Each row is a point. Two turns around zero, p and q, are shown by what they do to some points. Write where each new point lands after one turn and then the other. Backwards means that the second turn is done in reverse. Each puzzle has new turns, and all numbers are rounded.
In the rows, zero is written as 128.

Turn p:
[155 124] => [106 112]
[137 117] => [114 130]
[153 142] => [119 101]
[ 69 131] => [173 166]
[126 126] => [128 131]
Turn q:
[ 87 149] => [ 83 138]
[132 130] => [131 131]
[169 144] => [164 154]
[138 117] => [140 120]
[114 100] => [121  97]
Where do these land?
q, then p: [166 105] => [ 88 108]
p, then q: [138 153] => [144 106]
p, then q: [ 96 140] => [155 149]
p, then q: [112 114] => [125 149]

Turn p:
[100 159 122] => [165 122 108]
[176 102 110] => [101 141 177]
[148 134 144] => [119 153 127]
[138 105 109] => [116 115 154]
[118 117 142] => [115 121 114]
[ 88 151 141] => [153 117  88]
Turn q:
[117 106 131] => [128 108 142]
[125 142 123] => [126 132 114]
[ 97 132 188] => [ 64 121 148]
[130 112 131] => [132 121 142]
[169 144  97] => [168 161 113]
[130 132  99] => [150 125 109]
Where do these land?
p, then q backwards: [115 135 142] => [123 142 115]
p, then q: [144 155 154] => [129 149  93]
p, then q backwards: [122 121  72] => [129  71 124]
p, then q: [132 100 145] => [117  99 118]

Turn p:
[146 150 116 143 138 145] => [110 120 132 123 126  95]
[118 121 100 120 134 139] => [124 158 122 134 120 118]
[ 93  94 187 150 118 139] => [195 104 131 155 152 142]
[136 153 121 103 121 125] => [111 126 132 114  98 134]
[161 138 103 149 123 107] => [ 84 126 141 118 150 124]
[115 154  94 116 124 112] => [112 157 143 100 112 129]
[132  95 195 144 166 116] => [168  82  83 129 169 139]
[122 118 108 102 100 141] => [121 151 139 152 101 142]
Turn q:
[ 61 146 122 123 125 100] => [ 79 118 108 169 146 154]
[142 140 139 123  98  97] => [112 107 123  93 129 148]
[137 146 126 109 134 107] => [101 131 122 111 117 122]
[131  92 123 127 129 220] => [188 146 180 156 160  90]
[142 144 114 148 123 126] => [131 129 141 123 104 146]
[140  99 136 141 142 103] => [148 134  90 117 123 132]
[141 126 116 121 132 102] => [118 143 113 109 120 136]
[130 131 148 133 140 169] => [149 114 148 146 125  98]
Where do these land?
q, then p: [130 132 143 114 103 185] => [142  88  94 119 156 149]
q, then p: [140 163 148 140 203 123] => [110 150 194 129 152 171]
p, then q backwards: [147 117 125 127 126 132] => [108 135 131 125 132 122]
q, then p: [122 120 130 100 105  96] => [142 159 102 119 107 118]
q, then p: [120 117 139 138 103 100] => [126 149 107 150 117 111]
q, then p: [102 132 127 140 103 157] => [146 103 112 140 153 110]
q, then p: [144 106 128 121 177 133] => [ 90 131 153  97 132 140]
p, then q: [138 155 144 136 110 107] => [138 121 117 128 159 102]
q, then p: [110 111  68 138 122 117] => [136 111 146 117 101  74]

Turn p:
[163 133 129 126 151 124 148  81 113] => [125 154 165 139 158 154 155 126 119]
[153 139 127 132 166 153 136 121 115] => [128 154 125 116 139 157 151 110 106]
[ 51 110 126 129  86 140 114 126 171] => [100  71  93 135 101  91 129 178 145]
[ 73 133 133 131 126 106 105 148 159] => [115  80 121 112  92 122  99 152 128]
[142 123 139 168 141 145 153 127 104] => [117 152 114 134 134 164 142 105 153]
[136 137  93 107 112 134 115 139 124] => [168 122 121 121 135 105 134 129 119]
[134 139 103 105 135 112 124 156 158] => [158 129 141 107  95 110 122 136 111]
[137 142  87 122 115  90 124 137 122] => [178 113 155 123 126 121 120 128 140]
[156 150 169 137 144 148 130 109  81] => [113 157 119 149 171 169 118 102 109]
[ 73  79 128 103 109 117 120 144 136] => [100  78 124 134 102  76 127 119 140]
[180 109 151 152 136 140 113 104 112] => [106 173 135 113 175 138 127 116 141]
[138 142 151 123 115 128 153 143 142] => [129 154 123 152 106 129 113 136 124]
Turn q:
[154 154 154 147 140 137 128 117 132] => [158 118 115 142 125 109 113 154 139]
[118 134 104 109 120 131 142 105 144] => [103 153 112 130 111 123 117 116 122]
[118 147 103 176 126  86  93  83 126] => [157 142 111  89 139 160  61 123 124]
[133 101 104 106 173 143 121 132 143] => [ 90  93 111 127 103 146 138 123 146]
[108 157 151 137 129 138 110 158 106] => [165 115 118 135 150 132 154 130 100]
[151 148 123 122 105 141 104 133 174] => [112 141 105 172 156 134 109 140 140]
[164  99  83  91  85 143 153 133 123] => [ 75 151 178 168 104 133 121 119 121]
[132 117 138 158 125 136 152 137 128] => [149 124 146 133 127 112 130 111 150]
[101 120 126 101 141  87 132 155 105] => [106 110 141  88 144 123 149 120  92]
[102 103 195 132 138 139 144 126  98] => [165 132 142  95 120 109 187 147 145]
Where do these land?
p, then q: [111 109  94 119 109 141 172 117 147] => [127 137 159 132 145  83 111  97 143]
q, then p: [105  92 135 111 128 108 180 101 140] => [133 101 158 168 109 115 109 164 102]
p, then q: [132  95 161 101 142 142 124 134 146] => [138 150 121  90 137 127 131 119  90]
q, then p: [110 164 105 102 126 133 113 123 105] => [155 113 107 144 158 137 139  99 136]
p, then q: [140 181 119 115 116 120 120 150 148] => [134 107 157 163 140 150 118 155 109]
p, then q: [149 145 136 126 117 157  87 106 138] => [117  79 117 124 121 134 136 124  94]
q, then p backwards: [130 147 118 123 163 135 126 116 178] => [ 97 116 148 148  98 156 117 153 121]
p, then q: [123 113 116 158 128 114  92 151 118] => [ 82 135 109 126 127 146 130 147 142]
q, then p: [135 104 117 146  96 160 112 147  61] => [ 96 187  90 163 154 145 120 119 132]
q, then p: [157 135 129 126 139 123 124 130 114] => [119 130 119 119 128 114 111 110 142]
q, then p backwards: [121 119 178 139 140 150 162 108 121] => [139 106  78 127 106 131 146 144 157]
p, then q: [124 132 129 170 132  53 124 154 120] => [118 157 105 154 155 156 146 172 175]

Turn p:
[122 111 107 141 169 112 110  88  87 129 155] => [129 129 102 132  85 152 146 160  93 164 139]
[134 107 117 154 130  75 131 139 130 139 150] => [110 159 151 107 129 152 118 166 115 137 141]
[142 120 141 138  98 166 180  91  94 124 109] => [ 85 111  63 110 138 125 152 108 141 110 110]
[113 133 132 153  97  73 131 153 147 132 125] => [101 153 174 114 134 131 112 148 126  94 147]
[137 130 114  68 181  99 156 143 143 108 132] => [189 104 131  94 130 170  87 127 116 132 122]
[110 150 113 128 174 131 125  76 147 148  94] => [155  75 120 152 139 139 164 153  96 115 142]
[142 139 145 156 119 122 105 127 107 138  97] => [ 87 114 148 154 119 129 140 133 131 125 109]
[147 110 157  75  96 135 121 120 141 130 143] => [132 114 107 121 136  92  79 132 163 141 130]
[140  92  66 146 127 147 109 149 143 144 110] => [124 145 150 122 168 106 148 115  80 169 116]
[104 147 147 134 157 161 181 141 134 135 126] => [151 130 105 137 151 169 152  95 149 101 139]
[142 147 147 153  96 143 107 140 137 129 152] => [116 154 145 138 121 100 144 132 169 128 121]
[112 122 139 133 127 151 117 152 126 127 134] => [131 150 129 151 129 124 126 104 135 133 132]
[122 154 122 111 112 155 115 148 128 146 126] => [134 115 147 133 130 107 137  94 148 137 141]
[126 130 146 100 107 122 105 125 128  65 140] => [146 139 120 125  85  95  88 127 133 106 103]
Turn q:
[ 88 158 125 165 160 129 140  94 134 136 168] => [140 182 155 111 145 107 132  94 117 111 166]
[153 148 147 146 144  91 118 112 113 140 105] => [148 100 142  98 156 114 115 148 129 100 129]
[122 125  93 112 171 136 111 100 145 147 104] => [161 150 146 140 135 117 115 170 122 161 149]
[142 144 154  98 121 127 166 157 138 149 179] => [109 131 101 173 163 124 168 102 137 100 119]
[126  94 138 160  85 144 150 148 179 128 128] => [109 127 163 137 105 152 149  93 170 145  91]
[118 125  86 130 111 128 161 119 120 112 129] => [129 159 120 132  94 103 118 123 126 126 102]
[168 127  96 143 108 105 162 107 122 143 116] => [151 132 144 129 125 101 122 141 125 105  68]
[102 124 137 119 135 101 107 148 127 133 105] => [141 105 120 130 116 136 112 136 154 123 160]
[150  94 170 147 160 154 118 142 126 148 115] => [145  84 142 112 150 139 167 120 123 165 135]
[126 148 142 142 147 142 149 158 129 138 175] => [126 149 113 128 147 131 179 100 128 109 141]
[123 131 120  68 129 126 115 115 103  79 134] => [ 85 125  90 145 113 108 101 155  96 133 148]
[131 125 135  98 101  99  94 124  94 142 124] => [135  92 109 146 128 147  88 136 108 103 131]
[109 131 142 121 112 185  96 136 122  85  77] => [ 95 122  99  87 115 160 100 135 135 191 133]
[135 118 106 141 109 126 105 133 140 113 132] => [118 134 145 125 100 152 126 141 123 122 118]
Where do these land?
p, then q: [158 156 149  91 146 133 106 105 100  69 138] => [124 100 144 135  99 163  93 153 148 139  68]
p, then q: [150 136 132 136 137 105 135 183 136 155  71] => [122  99 140 101 156 120 130 104 124 185 173]
q, then p: [ 86 144 127 151  94 113 147 135 113 156 140] => [145 107 115 123 112  87 147 162 124 116  97]
p, then q backwards: [126 130 113 150  88 132 156 114 125 133  91] => [155 149 164 134 129 119 142 128 118  98 158]
p, then q backwards: [119 132 121 129 147 131 173 126 134 147 149] => [119 154 141 142 146 143 106 159 123 145 128]
q, then p: [146 147 106  84 131 132 107 125 171 141 126] => [138 158 165 157 139 152 158 104 139 125 122]
q, then p: [138 134 132 154  96 144 112 141 121 135 157] => [132 108  89 136 121 116 144 102 124 117 114]
q, then p: [133 148 112 115 141 147 114 128 125  60 135] => [133 133 149 112 103 126 121  82 126 120 180]
p, then q: [123  76 136  75 138 142 131 126 132 142 138] => [170 138 149 141 129 157 134 161  89 118 142]
p, then q: [112  99 106 154 147 134 107 116 117 163 141] => [168 147 109 126 139 127 149  92 120 106 125]
q, then p backwards: [ 92 136 195 155 131 133 130 120 126 141 139] => [109 140 112  97 107 149 163 168 124 165 113]
p, then q backwards: [152  97 108 142 140  91 118 116 135  96 110] => [174 133  96 127 115 139 109  96 110 114 123]

Turn p:
[114 136 100 129 100  99 151 121 123  83 124 108 113 132] => [122 169 144 156  98 112  98 132 144 118 110 124 135 109]
[ 90 120 121 151 117 152 116 117 135 131 122 144 140 125] => [158 125 126 141 139 117 135 131 132 114 137 108 156 154]
[128 131 164 130  99 150 124 118 107 109 122 102 111 160] => [146 162 132 107 104 111 144 127 161 135 158 150 122 130]
[151 113 142 116 172 145 125 138 133 113 154 155 168 122] => [119  71 117 101 106 142 137 149 102 115 140 110 120 123]
[112 145 124  72 166 149 148 132 100 129 137 142 121 138] => [131 126 123 140 114 129 156 118  91  88 135 134  75 118]
[143 169 121 128 102 119 118 115 143 125 147 140 113 112] => [127 146 118 115 136 118 100 131 138 142 100 106 101 147]
[144 123 131 152 171 100 132 122 151 112 123 113 118 108] => [ 98 113 126 136 132 117 127 134 120 163 126 103 141  87]
[110 117 149 136  99  86 144 116 133 150 124 130 120 125] => [129 154 136 134 126 140 148 119 134 152  87 137 155 138]
[140 128 111 140  98 159 140 108 125 138 130 125 115 115] => [141 144 105 109 147 116 112 111 149 106 122 127 137 128]
[142 115 121  91 150  90 115 135 150 128 131 100 114 110] => [103 102 150 137 124 111 114 110 108 157 104 148 113 104]
[143 131 161 143 158 126 116 148 140 131 109 123 219 118] => [ 99  68 110 132  97 174 132 125 126 154 169 111 152 157]
[144 132 108 108 122 140 131 140 152 141 110 145 101 142] => [151 129 149 121 157 145 111 111 128 122 123 128 103 112]
[113 121 128 149 119 145 127 154 110 140 142 133 105 115] => [152 137 102 135 150 122 130 154 124 124 127 150 135 128]
[112 121 111 127 108 122 116 121  84 138 115 149 110 131] => [127 145 138 147 150 123 147 142 151  96 114 146 123 144]
[136 119 128 146 141 138 118 134 134 151 131 109 151 166] => [117 128 142 107 138 141 128 124 110 133 169 137 151 139]
Turn q:
[ 99 141 125 150 144 126 125 127 139 143 153 127 121 151] => [149 129 137 105 115 119 128 112 152 156 122 114 122 115]
[155 129  86 123 109 112 149 116 125 105 114 112 148 112] => [127 125  90 151 131 131 119 109  95 116 142 140 109 159]
[108 119 129 126 148 139 121 121 109 157 121 159 139 144] => [120 131 122 100 110 140 142 144 131 130 139 111 131  90]
[161 158 138 123 116 113 116 129  97 124 125 150 154 124] => [147 110 126 126 149 165 138 125 114 101 153 148 137 120]
[112 132 115 110 103 105 152 147 163  84 113 126 124 109] => [112 136 132 153 129 109 119 110  91 157 117 174 127 149]
[108 106 127 138  94 106 159 164 151 117 107 107 100 137] => [115 142 107 132 137 103  99 134 128 171 100 157 153 155]
[151 149 111 122 126  95 121 114 108  99  94 104 128 101] => [147 106 123 149 144 140 121 143  81 125 146 132 113 167]
[112  97 130 152 135 146 113 116 149 115 139 143  97 151] => [125 132 133 133 117 120 114 134 146 140  76 112 112  99]
[115 122 140 141 121 150 104 106 106 152 157 135 138 121] => [125 103 132 134 107 146 139 130 169 119 138 108 128 107]
[154 131 146 117 124  93 148 121 145 119 102 111 153  99] => [110 143 131 142 159 153 142 124 103 133 142 140 124 174]
[128  96 122 133 138 130 136 132 144 108 154 113 110 163] => [140 143 112 131 129  98 137 119 142 131  79 119 122 127]
[101  89 125 151 147 134 156 167 147  98 144 117 100 125] => [119 142 132 114  93  97 121 124 131 142  65 139 139 154]
[142 151 138 141 139 166 117 125 126 166 128 146 131 129] => [123 131 148 104 130 142 108 124 149 102 151 106 131 103]
[106 132 143 125 136 166 117 123 117 129 131 120 134 154] => [118 105 137 115 131 106 137 123 138 125 125 100 141 102]
[143 134 129 106 138 135  87 135 122 163 135 133 143 120] => [129 127 141 116 134 128 143 151 151 101 164 134 110 114]
[154 163 145  89 129 130 127 105  97 170 132 146 128 107] => [144 143 146 145 131 154 140 141 129  99 191 115 150 113]
Where do these land?
p, then q: [131 108 168 107 132 146 134 147 126 137 120 114 116 146] => [125 163 126 153 111 151 125 119 132 104 137 133 146 113]
q, then p: [152 110 127 121 125 153 136 118 129 128 148 139 145 113] => [145 144 125 139 108 108 117 132 140 123 132  99 137 122]
p, then q: [141 179 113 135 102 135 131 135 132 131 148 149 109 134] => [163 121 152 118 147  90 105 145 119 117 139 123 118 119]
q, then p: [124 109 118 125 109 129 136 113 128 117 124  85 111 148] => [ 97 138 152 145 151 133 116 128 120 138 139 131 156 121]
p, then q: [136 110 166 162 140  89 143 112 116 150 115 145 145 136] => [ 80 139 121 102 115 109 133  93 124 138 153 113 155 132]
p, then q: [112 127 126 141 138 134 130 114 107 117 137 130 117 148] => [146 125 135 125 128 127 135 107 118 133 128 146 146 145]
q, then p: [128 105 127 123 136 140 136 178 128 128 151 145 134  31] => [200 161 156 115  85 153 136 162 156 122 122 112 125 167]
q, then p: [141 145 111 116 144  71  97 155 116 125 140 132 121 149] => [115 115 124  98 145 168 120 144 129 115 108 132  88  93]
p, then q: [149 123 107 124 140 152 133 109 143 134  81 149 121 117] => [114 139 149 149 122 121 138 125 123 122 103  93  97 157]
q, then p: [143 155 130 126 106 153 116 135 116 106 109 113 132 149] => [ 99  93 142 134 120 107 146 148 125 122 128 128 143 115]
p, then q: [142 141 127 115 143 143 133 118 122 139 150 121 132  67] => [136 129  88 137 100 114 118 157 104 147 128 124  96 130]
q, then p: [101 126 118 145 126 155 133 146 141 127 149  79 139 151] => [108 132 180 131 124 123 133  95 118 144 100 126 148 126]
q, then p: [107 113 132 144 112 131  98 102 137 143  98 135 130 151] => [143 107 114 153 163 110 126 116 104 140 125 151 137 120]
q, then p: [136 145 134 127 136 117 126 106 152 104 127 143 122 131] => [118 135 104 123 144 120 155 128 145 135 139 124 118 118]
q, then p: [ 77 123 118 110 131  73 138 133 126 132 122 140 148 150] => [120 143 103 123 159 167 131 107 103  95  93 146 123 137]
